Every row gives one point. A path goes straight from each point to the next, and from the last back to the first. The post is the endless flat space through its rows: a point in 2 columns, a line in 3, a plane in 4, and so on, so that a path can go around it. Count how often the path circles the post. Going back the other way cancels.

Post (2 x 3):
[[ 0.22  0.19  0.49]
 [-0.28 -0.18 -0.17]]
Path (25 x 3):
[[ 0.21  0.44  0.63]
 [-0.16 -0.13 -0.32]
 [ 0.71  0.21  0.08]
 [ 0.29  0.52  0.44]
 [-0.36  0.28  0.11]
 [-0.07  0.04  0.63]
 [ 0.26 -0.14  0.81]
 [-0.48 -0.64 -0.88]
 [ 0.01  0.08 -0.39]
 [-0.45  0.49  0.01]
 [-0.56  0.07  0.06]
 [-0.49 -0.66  0.12]
 [ 0.19 -0.23  0.19]
 [ 0.32 -0.14 -0.49]
 [ 0.05 -0.13 -0.25]
 [-0.14 -0.38 -0.20]
 [ 0.31  0.19  0.92]
 [-0.69 -0.01 -0.04]
 [-0.97 -0.44 -1.01]
 [-0.53  0.08 -0.04]
 [ 0.05  0.09  0.56]
 [-0.08 -0.60 -0.04]
 [-0.12 -0.58 -0.25]
 [-0.20 -0.40  0.52]
 [-0.08  0.28  0.82]]
Times around: 1

Post, 7 rows:
[[ 0.28 -0.29  0.45  0.54 -0.20 -0.07  0.31 -0.82]
 [ 0.66  0.22  0.24  0.51 -0.10 -0.25  0.12 -0.73]
 [-0.06 -0.29  0.13  0.51 -0.14  0.03 -0.29  0.07]
 [ 0.22 -0.54  0.10 -0.02  0.35 -0.23 -0.26 -0.05]
 [ 0.20 -0.28 -0.41 -0.09  0.21  0.22 -0.06  0.63]
 [-0.55  0.44 -0.68 -0.23  0.26 -0.39  0.15  0.63]
 [-0.08 -0.46 -0.11  0.04 -0.18  0.04 -0.41  0.12]]
Path:
[[ 0.39 -0.47  0.00  0.16  0.42 -0.35 -0.50  0.66]
 [ 0.49  0.41 -0.25 -0.14  0.21 -0.57 -0.33  0.24]
 [ 0.02 -0.54  0.65  0.13  0.40 -0.35 -0.57 -0.54]
 [-0.09 -0.05 -0.25  0.19 -0.14  0.56  0.20 -0.49]
 [ 0.25  0.08  0.00  0.56 -0.01 -0.06 -0.33 -0.63]
 [ 0.16  0.14 -0.32  0.69  0.32 -0.13  0.50  0.76]
 [ 0.06 -0.89  0.07 -0.06  0.01 -0.41 -0.34  0.34]
 [ 0.46 -0.31  0.47 -0.17 -0.02 -0.09 -0.64 -0.41]
 [-1.33  0.07 -0.34  0.07 -0.40  0.30  0.15  0.36]
 [ 0.13  0.15 -0.46  0.63 -0.35  0.32 -0.27 -0.26]
 [-0.56 -0.43  0.08  0.54 -0.34 -0.29 -0.19 -0.27]
 [ 0.51 -0.76  0.46  0.38  0.20 -0.33 -0.26  0.05]
 [-0.66  0.21  0.03  0.44 -0.32  0.19  0.46  0.23]
 [ 0.32  0.30 -0.04 -0.11  0.64 -0.51 -0.57 -0.04]
 [ 0.53 -0.36  0.34 -0.30 -0.10  0.11 -0.34 -0.38]
 [-0.47 -0.93  0.62  0.49 -0.51 -0.15 -0.16 -0.13]
 [ 1.21 -0.43  0.06  0.38 -0.26  0.16  0.46 -0.36]
 [ 0.10 -0.64  0.46  0.49 -0.30 -0.43 -0.56 -1.03]
 [-0.01 -1.09  0.23  0.29  0.24  0.28  0.35  0.30]
 [ 0.39 -0.39  0.48 -0.24  0.51 -0.73 -0.06  0.04]
 [-0.15 -0.50  0.25 -0.01  0.27  0.28  0.09  0.20]
 [-0.05  0.76 -0.58  0.34  0.12  0.14 -0.17  0.56]
 [-0.62 -0.04 -0.12 -0.35  0.04  0.46  1.09  0.52]
 [ 0.29  0.92 -0.51  0.09  0.17 -0.19  0.21  0.99]
 [-0.08  0.26  0.30  0.22 -0.37  0.11 -0.15 -0.66]
 [-0.34  0.13 -0.16  0.72 -0.14 -0.13 -0.87 -0.28]
 [ 0.60 -0.49  0.35  0.96  0.19 -0.27 -0.23 -0.47]]
Times around: 3

Post, 11 rows:
[[ 0.31  0.27 -0.36  0.14 -0.39 -0.51 -0.34 -0.19  0.07 -0.09 -0.53  0.06]
 [ 0.43 -0.42 -0.09  0.50 -0.16  0.13 -0.05 -0.16 -0.05 -0.08  0.28 -0.63]
 [-0.30  0.27  0.19  0.02 -0.35  0.04 -0.02  0.74 -0.59 -0.02  0.15  0.02]
 [-0.17 -0.28 -0.09 -0.32 -0.16 -0.03  0.02  0.43  0.34  0.35  0.00  0.28]
 [-0.24 -0.58 -0.54  0.23  0.17 -0.10 -0.02 -0.33  0.60  0.54  0.23 -0.38]
 [ 0.13 -0.23 -0.24  0.28 -0.34  0.43 -0.15  0.66  0.29 -0.46 -0.48  0.60]
 [-0.25 -0.10  0.10 -0.29  0.08  0.50  0.52  0.09 -0.45 -0.15  0.33 -0.03]
 [ 0.17 -0.18  0.54  0.34 -0.10 -0.27 -0.01 -0.29  0.68  0.08  0.22 -0.39]
 [-0.18 -0.58 -0.31  0.22  0.24  0.83 -0.43  0.60 -0.42 -0.43  0.40  0.04]
 [-0.55 -0.40  0.00  0.00  0.06  0.31 -0.24 -0.20  0.13  0.44 -0.36 -0.16]
 [ 0.27 -0.20  0.48  0.67  0.04  0.45  0.06  0.13  0.03 -0.04  0.27  0.17]]
Path (24 x 12):
[[ 0.86  0.45  0.12  0.08 -0.78 -0.34  1.39 -0.48  0.12 -0.02  0.15 -0.25]
 [-0.66  0.13 -0.22 -0.36  0.08 -0.41 -1.14  0.52  0.50  0.10 -0.31  0.46]
 [ 0.82  0.00  0.51  0.24  0.17 -0.37 -0.06 -0.31  0.50 -0.14 -0.38  0.43]
 [ 0.49 -0.32  0.33  0.32  0.23  0.25 -0.09 -0.11 -0.32 -0.16  0.25 -0.68]
 [-0.31 -0.38 -0.07 -0.20  0.29  0.80 -0.21  0.60  0.22  0.44  0.51  0.33]
 [ 0.37 -0.55  0.01 -0.22  0.45  0.08  0.16 -0.51  1.04  0.09  0.08 -0.31]
 [ 0.66  0.05  0.11  0.52  0.27 -0.30  0.59 -0.76  0.18 -0.60  0.17 -0.48]
 [ 0.10 -0.04 -0.53  0.25 -0.21 -0.43 -0.56  0.31  0.72 -0.06 -0.25 -0.10]
 [ 0.25  0.33  0.51  0.12  0.03 -0.12  0.31 -1.05  0.35  0.73 -0.04  0.44]
 [ 0.07 -0.37  0.12  0.45 -0.21 -0.14 -0.25  0.07 -0.04 -0.10  0.34 -0.25]
 [ 0.03 -0.18  0.09  0.45 -0.50  0.35 -0.17  0.75  0.05 -0.33 -0.84  0.45]
 [ 0.58  0.16  0.79  0.03 -0.38  0.20  1.24  0.18 -0.52 -0.84  0.14  0.14]
 [ 0.15 -0.38 -1.01 -0.10 -0.09  0.45  0.24 -0.31  0.33 -0.14 -0.04  0.61]
 [ 0.38  0.11 -0.42  0.06 -0.99 -0.25  0.17  0.42 -0.58  0.08 -0.46  0.28]
 [ 0.07  0.01 -0.03  0.78  0.10  0.16 -0.38  0.51  0.12 -0.42 -0.19  0.82]
 [ 0.61 -0.83  0.08  0.14  0.12  0.39 -0.86  0.06 -0.06  0.02 -0.18 -0.43]
 [-0.33 -0.24 -0.10 -0.45 -0.10  0.67  0.29  1.11 -0.84 -0.26 -0.22  0.62]
 [ 0.20 -0.25  0.06  0.45  0.02 -0.34 -0.09 -0.69  0.74 -0.19  0.10  0.31]
 [-0.26  0.32  0.17  0.05 -0.77  0.03  0.54  0.62 -0.53  0.09  0.09  0.45]
 [-0.92 -0.73 -0.70  0.28  0.74  0.23 -1.27  0.31  0.06 -0.31 -0.01  0.25]
 [ 0.39 -0.31 -0.33  0.75  0.15  0.08 -0.27  0.34  0.31 -0.44  0.32 -0.11]
 [-0.50 -0.56 -0.73 -0.12  0.05  0.84 -0.61  0.94  0.03 -0.08 -0.58  0.12]
 [ 0.42 -0.09  0.94  0.25 -0.08  0.59  1.06  0.03 -0.11 -0.76 -0.13 -0.32]
 [-0.24  0.10 -0.39  0.48  0.12  0.07 -0.49  0.15 -0.01 -0.43  0.01 -0.20]]
Times around: 1

Post (17 x 18):
[[ 0.11 -0.11  0.49 -0.77 -0.11  0.57  0.51  0.05  0.27 -0.04 -0.49 -0.24
  -0.31 -0.20 -0.03 -0.08  0.23  0.31]
 [ 0.29 -0.55  0.84  0.25 -0.34 -0.38  0.16 -0.25 -0.25  0.22  0.48 -0.06
  -0.55  0.24  0.30 -0.26 -0.10 -0.53]
 [-0.12  0.55  0.18 -0.37  0.32  0.97 -0.05 -0.12  0.22 -0.41 -0.15 -0.30
  -0.27  0.42  0.14  0.25 -0.04 -0.10]
 [ 0.07 -0.54  0.17 -0.15 -0.02 -0.33  0.02  0.45  0.09  0.41  0.65 -0.29
  -0.48  0.18  0.00 -0.23 -0.05 -0.64]
 [-0.79 -0.22  0.54 -0.32 -0.27 -0.28 -0.16  0.09 -0.37  0.36  0.05 -0.21
  -0.09  0.20  0.17 -0.15  0.13 -0.10]
 [ 0.12 -0.39 -0.31  0.24 -0.42 -0.87 -0.37 -0.25  0.33  0.10 -0.21 -0.10
   0.74 -0.19  0.00  0.28 -0.32 -0.34]
 [-0.06  0.26  0.09 -0.08  0.46 -1.15 -0.03 -0.09  0.61  0.39 -0.20  0.00
  -0.03 -0.20  0.11  0.47 -0.27 -0.07]
 [-0.44 -0.44 -0.46  0.20  0.57 -1.00  0.26  0.18  0.06 -0.04 -0.33 -0.13
   0.48 -0.39  0.40  0.20 -0.63  0.07]
 [-0.34  0.37  0.16 -0.72 -0.33  0.49  0.35 -0.16  0.19 -0.25  0.31 -0.10
  -0.43  0.22 -0.05 -0.31  0.14  0.42]
 [-0.04  0.56  0.78 -0.68  0.09  0.31  0.42  0.04  0.00 -0.82  0.14 -0.12
  -0.23 -0.21 -0.02 -0.21  0.53 -0.13]
 [ 0.29 -0.22  0.23 -0.33  0.01 -0.35 -0.41 -0.09 -0.61  0.24  0.12 -0.07
  -0.79  0.34  0.39 -0.81 -0.06 -0.20]
 [-0.14  0.68  0.34  0.14 -0.31  0.79  0.41  0.04 -0.28 -0.25  0.24 -0.27
  -0.36 -0.25 -0.11  0.04 -0.19  0.19]
 [ 0.09 -0.20 -0.38  0.51  0.36 -0.94  0.00  0.02  0.04  0.22 -0.58 -0.35
   0.77  0.00 -0.05  0.51  0.32  0.41]
 [-0.14 -0.30  0.08  0.76  0.42 -0.77 -0.57  0.06  0.36  0.18 -0.02  0.28
   0.45 -0.20  0.35  0.16 -0.03  0.48]
 [-0.32  0.95 -0.07 -0.24 -0.39  0.76  0.57  0.15  0.11 -0.41 -0.41  0.04
  -0.70 -0.38  0.35  0.22  0.60  0.25]
 [-0.27 -0.07  0.05  0.21  0.18 -0.80  0.02  0.70 -0.13 -0.08 -0.35  0.38
   0.40  0.09 -0.17  0.48 -0.60  0.46]
 [ 0.02 -0.59  0.41  0.13 -0.20 -0.33 -0.27 -0.12 -0.08 -0.37 -0.07 -0.29
  -0.91  0.04 -0.16 -0.31 -0.13 -0.19]]
Path:
[[-0.18 -0.30  0.30  0.05 -0.65 -0.01  0.20 -0.17 -0.20 -0.10  0.04 -0.53
   0.30  0.04 -0.31 -0.31  0.34 -0.25]
 [ 0.70  0.82 -0.07  0.37 -0.04  0.02 -0.47  0.10  0.01 -0.03 -0.53 -0.29
  -0.23  0.02  0.51  0.10  0.45 -0.26]
 [ 0.54  0.23  0.06 -0.51  0.14 -0.18 -0.05  0.42  0.90  0.42 -0.14 -0.25
  -0.47  0.43 -0.77 -0.02  0.18 -0.30]
 [-0.85 -1.06  0.82 -0.94  0.26 -1.00  0.51 -0.03  0.18  1.30 -0.03 -0.18
   0.20 -0.53  0.13 -0.24 -0.29 -0.58]
 [-0.46 -0.76  0.04  1.09 -0.44 -0.13  0.41 -0.05 -0.37  0.16  0.43  0.09
   0.04 -0.48  0.21  0.38 -0.67  0.21]
 [ 0.19 -0.54 -0.22  1.12 -0.72 -0.56 -0.31 -0.29  0.20 -0.15 -0.12  0.21
   0.26 -0.72  0.13  0.42 -0.55 -0.60]
 [ 0.17  0.19  0.08  0.22  0.13  0.50 -0.31 -0.19  0.07  0.02  0.13  0.10
  -1.08  0.05 -0.07  0.57 -0.94 -0.78]
 [-0.05  0.40  0.17 -0.21 -0.73 -0.20  0.11 -0.69  0.26 -0.13 -0.07 -0.22
   0.57 -0.50  0.11  0.75  0.30 -0.42]
 [-0.02 -0.20  0.35 -0.73  0.31 -0.68  0.14  0.04 -0.29 -0.17 -0.05 -0.28
  -0.45  0.14  0.60 -0.32 -0.24 -0.25]
 [-0.75 -0.15 -0.04 -1.09 -1.00 -0.64  0.63 -0.50 -0.05  0.10 -0.42 -0.31
  -0.26 -0.52  0.06 -0.58 -0.18  0.80]
 [ 0.43 -0.13  0.37 -0.14  0.02 -0.63  0.55 -0.17  0.64 -0.56  0.14  0.12
  -1.21 -0.69  0.29 -0.11 -0.58  0.12]
 [ 0.09  0.13  1.37 -0.53  0.19 -0.55  0.19 -0.22 -0.21 -0.36  0.30 -0.28
  -0.17 -0.19  0.25  0.03  0.57  0.02]
 [ 0.41 -0.30  0.54 -0.38  0.52 -0.35  0.07 -0.07 -0.31 -0.19 -0.08  0.01
   0.65  0.22 -0.08  0.28 -0.43 -0.05]
 [-0.22  0.01 -0.39 -0.19  0.18 -0.27 -0.11  0.04  0.68  0.24 -0.53 -0.18
  -0.05 -0.08  0.35  0.63 -0.06  0.08]
 [ 0.05  0.54  0.60  0.23  0.28  0.47  0.11  0.21  0.08 -0.81  0.24 -0.07
  -0.35  0.49 -0.01  0.29 -0.87  0.01]
 [ 0.44  0.32  0.34  0.63 -0.52 -0.14 -0.25 -0.21 -0.11 -0.06  0.28  0.10
  -0.35  0.01 -0.20 -0.37  0.48  0.18]
 [-0.07 -0.33  0.37 -0.20  0.46 -0.83  0.12  0.12  0.69  0.03  0.24  0.39
   0.20 -0.56 -0.03 -0.06  0.14  0.37]
 [-0.05 -0.09 -0.45 -0.88 -0.49 -1.08  0.13 -0.19  0.36  0.75  0.32  0.69
   0.27 -0.73  0.91 -0.61  0.56  0.24]
 [-0.15 -0.40  0.31 -0.29 -0.25 -0.26  0.30  0.58 -0.44  0.89  0.01 -0.15
  -0.15 -0.12  0.57 -0.02  0.67  0.34]
 [-0.55  0.45  0.10 -0.07 -0.41  0.29 -0.03  0.17  0.09 -0.22  0.20 -0.70
   0.45 -0.41  0.05  0.04 -0.10 -0.66]
 [-0.23  0.13 -0.64 -0.62 -0.04 -0.13  0.26  0.37  0.40 -0.25 -0.42 -0.56
  -0.17 -0.07 -0.27 -0.23 -0.43  0.61]
 [-0.35 -0.49 -0.37 -0.71  0.34 -1.17  0.24  0.49 -0.46  0.64 -0.18  0.29
  -1.22  0.16  1.04 -0.20 -0.46  0.38]
 [ 0.05 -0.03  0.00 -0.08  0.57 -0.17 -0.66 -0.54  0.11  0.20 -0.43 -0.38
  -0.50  0.35 -0.16  0.05 -0.34  0.56]
 [-0.21  0.09 -0.55 -0.13 -0.21 -0.22  0.69  0.09 -0.35  0.83 -0.45 -0.02
  -0.40 -0.05  0.09  0.38 -0.15 -0.04]
 [ 0.52 -0.01  0.95  0.24  0.15  0.77  0.23 -0.40  0.87  0.33  0.19 -0.01
  -0.61 -0.60  0.52  0.32  0.50 -0.08]
 [ 0.27 -0.01  0.09  0.04 -0.30 -0.30 -0.54 -0.38  0.59  0.03 -0.61 -0.50
   0.05 -0.48  0.24 -0.01  0.25  0.55]
 [ 0.04  1.02  0.94 -0.86  0.54 -0.90  0.65  0.00  0.70 -0.40 -0.30  0.07
   0.60 -0.13  0.12  0.78 -0.57 -0.69]
 [ 0.11 -0.52  0.06  0.67  0.16 -0.53  0.21 -0.41 -0.05  0.10 -0.32 -0.14
  -0.29 -0.08  0.30 -0.08 -0.55 -0.24]]
Times around: 2
